Each point is reached from the start by the listed moves, each made once or not at all, plus a little noise. Is the number of moves made odd or even? Then give how often each move was made.

Moves:
(1): [  3  -9 -29  -6  -1]
(2): [ 50 -10 -18  40 -15]
Start: [ 17  -2 -21 -11  33]
Points:
[ 70 -20 -69  23  17] => even (1, 1)
[ 18  -4 -22 -11  32] => even (0, 0)

Moves:
(1): [ 16  43  27 -30  27   7]
(2): [-74   3  10 -21  -2  -7]
(3): [ 12 -62 -10 -65  -3 -36]
Start: [-17  10 -15  14 -23   2]
Points:
[ 16 -14  -6 -78   0 -21] => even (1, 0, 1)
[-12  12 -19  11 -16  -2] => even (0, 0, 0)

Moves:
(1): [ 15  15  -7  12 -23 -18]
(2): [ -6  20   2 -39 -14 -10]
(3): [  0  -7  24  11   9 -26]
(4): [-34   6  18  37 -33 -20]
(5): [ -8  42 -13  20  23  16]
(6): [ 25   2  25 -27  12  33]
Start: [ 48  -9 -64  -8  18  17]
Points:
[ 66   7 -10 -64  29  13] => odd (0, 1, 1, 0, 0, 1)
[ 55  13 -29  15 -25  15] => odd (1, 0, 0, 1, 0, 1)
[ 38  27 -51  23  54   5] => even (0, 0, 1, 0, 1, 0)
[ -1  53 -35  19   5 -24] => even (0, 1, 1, 1, 1, 0)
[  8  36 -61  50   9  15] => even (0, 0, 0, 1, 1, 0)

Moves:
(1): [-11 -25   5  22  18  21  44   1  -8]
(2): [-11  20  -6  26  23  27 -12  -9  29]
(3): [-21  13   6  10 -50 -29  18  -5  -5]
(4): [ -1 -26 -10  21  21  -1  -4  -6   5]
(5): [ 19   1  36  -6  -1  48 -21  17  24]
(6): [-19  -3 -41  -1 -18  14 -22 -28  13]
(7): [  6  -2  39 -20  20  -4  23   2  11]
(8): [-21  -7   1 -29  20 -10 -14  -1 -22]
(9): [-17  -9  -8 -33   8  -8 -12  30  -7]
Start: [ -4   2  15 -13   5   9 -24   1  -6]
Points:
[-74 -52   5 -29   1  46 -35  11  -5] => odd (1, 0, 1, 1, 1, 1, 0, 1, 1)
[-62  -2  15 -67 -17 -36 -33  25 -38] => odd (0, 0, 1, 0, 0, 0, 0, 1, 1)
[-30 -61  76 -59  90  55  -8  45  -2] => even (1, 0, 0, 1, 1, 0, 1, 1, 1)
[-20  10  95 -58  -7  15 -21  14   3] => even (0, 0, 1, 0, 1, 0, 1, 1, 0)
[-56 -44   3  -1 -19  55 -24  10  16] => even (1, 0, 1, 1, 1, 1, 0, 0, 1)
[-42  -9 -33 -47  -4  17 -58   1   0] => even (0, 0, 0, 0, 0, 1, 0, 0, 1)

Moves:
(1): [ 16   0   9   9   8   4 -21  48  -4  -2   6  -4  -7   2   6]
(2): [ 10  22  22 -10  19  12  -5  19  15   6  19  -4  36 -24  32]
(3): [ -5  18 -15  -6 -14 -32  -8  -2  15  15 -18  -1   3  -2   4]
(4): [  4  18  13  -6  29   3   0  -8  23 -19 -24 -14  17  -4   9]
(5): [  7  -2   0   5   2  21   2 -13   9  -4   7  -6 -11 -22  -6]
(6): [  3 -12  -2   7  -8 -22  -7 -10  18   3 -15  13   3  -6  -5]
(7): [-43  33  27   8 -10  23   3   4   3 -36   8 -12 -12 -10 -10]
(8): [ 22 -10   7  13 -30   8   5   1  18  45  30   9 -21 -13  -9]
(9): [-18   1 -36  38   2  18   0 -24   7 -20 -29 -43 -41   7  21]
(10): [ 11  22  20  -1 -13   1  19  -5  -5  -2  -5  23 -22  -5   2]
(11): [  4  -9 -11 -11  11  -6  16  10  -2   0  -9 -11   6   1  14]
(12): [-22  11   0 -21  23 -17  18 -25  -4  26   9  -2  -2   6  -4]
Start: [ -7   5   1  18   7  12  -5  -9  -9   0   8  -3  -7   3 -26]
Points:
[  2  34   0  -9  23 -14  -5  16  21  22  -1 -20  38 -22  24] => odd (0, 1, 1, 0, 0, 0, 0, 0, 0, 0, 1, 0)
[ 39  28  47   9  17 -10  19  30  26  73  41  19 -11 -39   9] => odd (1, 1, 0, 0, 0, 1, 0, 1, 0, 1, 1, 1)
[  0  95  65  11  33  19  -2  36  66 -38 -26 -19   6 -71  19] => odd (1, 1, 1, 1, 1, 1, 1, 0, 0, 1, 1, 0)
[-17  56  11  28  38  46  30 -58  12   8   8 -34 -46 -36  17] => odd (0, 1, 0, 0, 1, 0, 0, 0, 1, 1, 0, 1)
[ 34   4 -10  63  16  64  -8  32  32  28  33 -63 -44 -43  30] => even (1, 1, 0, 0, 1, 0, 0, 1, 1, 0, 1, 0)

Moves:
(1): [  8  -1 -21   5  23 -15   3 -22   4  -3  11  -8  -7   4 -13  -3   1]
(2): [ -1  20   1  12 -18   4  -4 -12  -1   7   3   2   8   2 -16  -2  26]
(3): [-11  41   3   8  26  10 -24  21  10 -18  13  -6  16  -7   5  12   6]
(4): [ 18  12  -7  12  -4  -4   2  12 -28   5 -13 -24  -4  15   5  -4   0]
(5): [  5  -5  -2  16  32 -22   0 -13 -16  -6 -10  10  16  12  -4   9   3]
(6): [ -6   4  16   1  18   6 -12   5  -9 -11   9 -27  -5 -27  -3  10   2]
(7): [  3  13  15  -4  17  -7   3 -13 -25  16  -9  16   3  -5   4   9 -32]
(8): [  6  -2  19  25 -14 -25   2  10 -24  -2 -15 -20  -6  29  -3 -15   2]
(9): [ 18   4 -14   4  16 -10  15   1  20  -3   2  -1   0   7 -11  15  14]
(10): [  8  15 -11   7 -10  -5   7  17 -18 -41  -3   0   6  11  29  10   6]
(11): [-20   0   9  -5  20  20  19 -10 -21   4  16 -13 -40  -8  -9  -5  21]
(12): [-11  14  -1  18  -9  30  30 -17  21   6  -5 -16 -16   7  -6  22   0]
(13): [  1  19 -19  -7 -21  -3 -21  -6  -3  24   7  -9   5   8 -25  29  -4]
(14): [-16 -11 -11   1  18 -12  10  -2  19 -16 -11   6  -1 -15   2  -7   1]
Start: [ 21 -13 -14   2   2 -11 -23  13   1 -15  26 -18   0 -10  -7 -10  10]
Points:
[-14  54 -23  58  95 -35  -2 -40 -33 -10  22 -60 -30  16 -58  40   7] => odd (1, 0, 1, 0, 1, 0, 1, 1, 0, 0, 1, 1, 1, 1)
[ 18  -1   4  45 -20  -5  10   5  -3 -12   4 -55 -21  26 -14  -1  12] => even (0, 0, 0, 0, 0, 0, 0, 1, 0, 0, 0, 1, 0, 0)
[ 46  82 -13  44  -6 -46 -53  55 -85 -32   3 -61  21  41   9  31 -13] => even (0, 0, 1, 1, 0, 0, 1, 1, 0, 1, 0, 0, 1, 0)
[ 30  77 -51  28  53  -7 -16 -24  29   5  43 -42   3   4 -53  73  -7] => even (1, 0, 1, 0, 0, 0, 1, 0, 1, 0, 0, 1, 1, 0)
[ 67  25 -54  61   7 -83 -32  10 -84 -39   0 -69  11  68 -20  17  18] => even (1, 0, 0, 1, 1, 0, 0, 1, 0, 1, 0, 0, 1, 0)
[ 36 -18 -20  60  75 -84 -20   3 -53 -48  -4 -82  -6   7 -21 -18  18] => even (1, 0, 0, 1, 1, 1, 0, 1, 0, 0, 0, 0, 0, 1)

Moves:
(1): [-16  -2   0  21 -25  -1   1   2   1   5  19 -13  -8  18  13 -13   1  23
  -1   2 -18   3]
(2): [-14   0  -9  -2  -6  10  -3 -14 -14 -20   9   9   0  -3  -6 -17  -4  15
   4   0  -8   1]
(3): [ 12 -11  -7   5  -4   7 -30   2   9  32   7 -34  -7   1   6  11   7 -11
  14 -16 -18  19]
(4): [ 16 -17  15   7 -21   7   5 -36  -5  -8  -8 -14  -8   5  -8  20 -15  13
   6  21  -1  17]
(5): [-26  -7   7   2  -5  14 -12 -10  27 -24 -20  -4 -26 -18  -4  -8   5   0
 -19   7 -12 -16]
(6): [ -4  -4   9 -10   3   1  10  -2  -4  -1  -2   5 -19  -4  -7   8 -17  10
   0  16 -14 -12]
(7): [ -8 -12  21   8 -20 -12   2  12   4   0  -9  31  29  -1 -10 -20 -24   4
  13   9 -10  13]
(8): [ -5  -1 -12   0 -21   3   5  -3  -8   6   5  26 -15   5 -22 -34   5   6
  -7  13  -6 -12]
(9): [  6  -8  -6  28  -1  -6   6  11 -12  -9  19   1 -10 -13   0 -18   9   8
  -6 -12  19  -3]
(10): [  1  -1  -1   1  -4   5 -29  16   3  11  25  -1  17   9   8   8  14  -2
  18 -26   5  -4]
(11): [  5 -17   3  21 -13 -17  -7 -13 -16  11 -32   0   0  21 -11   2 -14   6
   5  15  -6 -23]
(12): [-16  15   2 -15 -22  11 -16  -8  -8   2   0   3  22  -4  -5 -11  18  16
  -8  -2  -2   0]
(13): [ -5  -4  -4  -8  -2 -14  -1 -18   5  14  -5   7  -4   1   0  -2  -9  -2
  -7 -14   0  -3]
(14): [ -6  -7 -10  10  12 -13   3   5 -16  -8  14   3  -9  -3 -28  -2   2 -27
   0  15  -4  -2]
(15): [-16  23   4  -8  29  14  -2  -6  -9   8   9   2  12  -3 -21 -18   1  -6
 -17  -7   1  -3]
(16): [-33  -1   5  21 -25  13 -16  11 -26  22  13 -14 -15  14  -4  -5   4   9
  22 -10  -3  16]
(17): [ 20 -10  -8  11 -25   2   1   5  -6  -2  -3 -16  -3  15  -4   6  -2   3
   5  -5  -5  13]
(18): [  6  13  26 -27  -9 -12   6 -10   3  -1 -12  -6   5   0   4  -3 -13   8
  11  -2  29  -8]
(19): [ -7  -4  16 -11  -7  23   7  -9  11  21  12  -9  18  -1   3 -17   9  -1
   3 -22 -10 -13]
(20): [  2  15  -5  13   2   5  -8   7 -18  -5   7   2   3 -13  15  -3  -1  -7
 -25  12  11  -9]
Start: [-16  -4 -14  17 -12  -1 -33   4  14  -3   6  -5  -1  29 -10  -6 -13 -10
   7  16  -7 -23]
Points:
[-40  -9  10  16 -95  17 -72   7  -7  33  55  -1   9  67 -51 -77 -46  38
  48   1 -50 -11] => even (1, 1, 1, 0, 0, 1, 1, 1, 0, 1, 0, 0, 0, 0, 1, 0, 1, 1, 0, 0)
[-67 -28 -16  29 -14  32 -23 -33  -5 -25  38  -8 -41   0 -77 -73 -20  -9
 -29  -7 -39 -61] => odd (0, 1, 0, 0, 1, 1, 0, 0, 1, 0, 0, 0, 1, 1, 1, 0, 1, 0, 1, 0)
[-46 -15  16  28 -75  46 -41 -15  26  28  40 -52 -53  27 -44 -92  -9  31
  -7 -10 -40 -55] => even (1, 0, 1, 0, 1, 1, 0, 1, 1, 0, 0, 0, 0, 0, 1, 0, 1, 1, 1, 0)

Moves:
(1): [  6  -5   8 -15   7  -8  -2   4   7 -35  25   8   5  -3  12 -21   3 -14
  -7  -3  -1 -10   3  -2]
(2): [-16  12   8  -1   3  -4  -4 -11   4  19 -12  -2   9   5   8  -5  -7 -20
  20   5 -11 -18  -5   0]
(3): [ 11 -21  14  -7 -21   7   4 -15  -6  17  -2  20   3  20  11   8   4   5
  10   9 -18  26   7  -6]
(4): [  7  -2 -14   1  -7 -13  -1   4  -5   7  14  -4  -7 -22   9   1 -13  -5
   2 -13   2 -16 -12 -15]
(5): [ -3   8  -9   0 -13 -33   2  18   2  -2   0  26  29 -18   2  10   2   2
  -3  -7   0  10 -13 -11]
(6): [  2 -23   4 -10   0  -9  -7  -1   2   9   2  -6  24  -8   4   1  -1   8
   0  11   4  -1  -6   3]
(7): [  4  -5   5  -4   0  -7  -9   7  -2  -5  -7  -3   2  -1   0   3  -9  -1
   0   6  -4  -3  14 -11]
(8): [  4 -11   6 -11   5 -11   1  -9   4 -11  -5  -6 -19  -4 -11   1   2  10
  -4  -7  12  -6   3   3]
(9): [ 22   2  12  -5  14  -4 -17 -19  -4   3   1  -4   0  -1  -1  -5 -16   0
 -18  10 -10  -5  -1  15]
(10): [-16  20  -9   0  -2 -17  16  -3   6 -12  10  -3  -1 -15   0   3  -3  32
   6 -10   7   0 -22 -16]
(11): [ 16  11 -11  12 -12   0  -4 -21   4  -9  11   0   2   3 -23  13 -22  15
   1 -10   5   8   9   9]
(12): [ -6  -1  -1  -8   6  -4  23  14   0  -4  -2   1  12 -20  -5   7  -8 -16
   2   9   8 -15  -6 -10]
(13): [-11   6   9 -11  44  -5  18  13  30  10  23  -1 -12  -6  -9   5 -13  15
  -4  -7  20  14   4  -2]
(14): [ 24  -9 -34   5   8  14  -5 -12   2  -1  -6   6  -6 -17  -4 -16   1  -6
 -15   6 -18  10  16 -14]
(15): [ -8   5   8  -4  -3  12   8  16  14  -8 -16   0  -4  16  20  -6   4  -5
   5  19   5   4  18   9]
(16): [ 12  21   7  -9  -9  -5 -18   3  -9  -5  11   7   0 -29   8  -1   2  -9
   0   5   7  -1  -7  -1]
(17): [-16 -12  -3  -7  -6  17  -7  -4  24 -10   2  13   6  -1  -4   3  -5  -1
  -7  -9  -8  11  -7  -4]
(18): [ -7  16 -13   9  -8   9  12  15 -10   5 -15  17 -14  17  -4   3   9  -2
  22  12 -12 -22 -10  -6]
(19): [ 10  -1  -2  -6   5 -11   0   7   3  -3 -11  13   2   7  10  -4  18   2
  12   2  -7  12 -17 -23]
(20): [ 17   2   3  -6  -9  -7   0  17  -1  -1   1  17  14   4   9 -19  29  -2
 -13   1  19  13  -9 -20]
(21): [ -3   2  10   3   8  -5   3   4 -13  -8 -12   1  -4  -1   5 -13  -4  10
   6  -4  19  -5   4   7]
(22): [ -2  -1  12  11  -4  10   3   6   7  -5  -1   5  -6  -1 -12 -15   0  -1
  -5  -4   2   6  -1  12]
(23): [ -2 -15  16   8  17  -9  14  -7   0   9  -6  -6   2 -12   7  19  15   8
  10  22  -6 -40 -17  -1]
(24): [-22  18 -18  20   0 -17  -1  -2  -6  -9   5 -14 -15  22 -15  19 -16   8
   8   4  14 -10   4 -11]
Start: [-10  -2  12  18  -9 -12   3   6 -14 -10 -18  13  -7  22  -9 -19   3 -17
  -6  18   3 -21 -10   4]
Points:
[  8 -18  -4  -4  14 -93   3 -21  13 -49   1  39  66 -90   0 -20 -64  -5
  -8  32 -10 -95 -52 -49] => even (1, 1, 0, 1, 1, 1, 1, 0, 1, 1, 1, 1, 0, 1, 0, 0, 1, 0, 0, 0, 1, 0, 1, 0)
[ 18  62  -4  12  39 -86  31  27  19 -17 -39  66  -9 -11 -18   2   3 -15
  16  81  27 -69 -37 -59] => odd (0, 1, 0, 0, 1, 0, 0, 1, 1, 0, 1, 1, 1, 1, 1, 1, 0, 1, 1, 1, 0, 0, 1, 1)
[ 14  27  -8   8  15 -19 -13  41  28 -40 -10  45 -68  -1 -23 -46 -24 -15
 -35  40  33 -28   1 -45] => odd (0, 0, 0, 1, 0, 0, 1, 1, 1, 0, 0, 0, 1, 1, 1, 1, 1, 1, 0, 1, 0, 1, 0, 1)
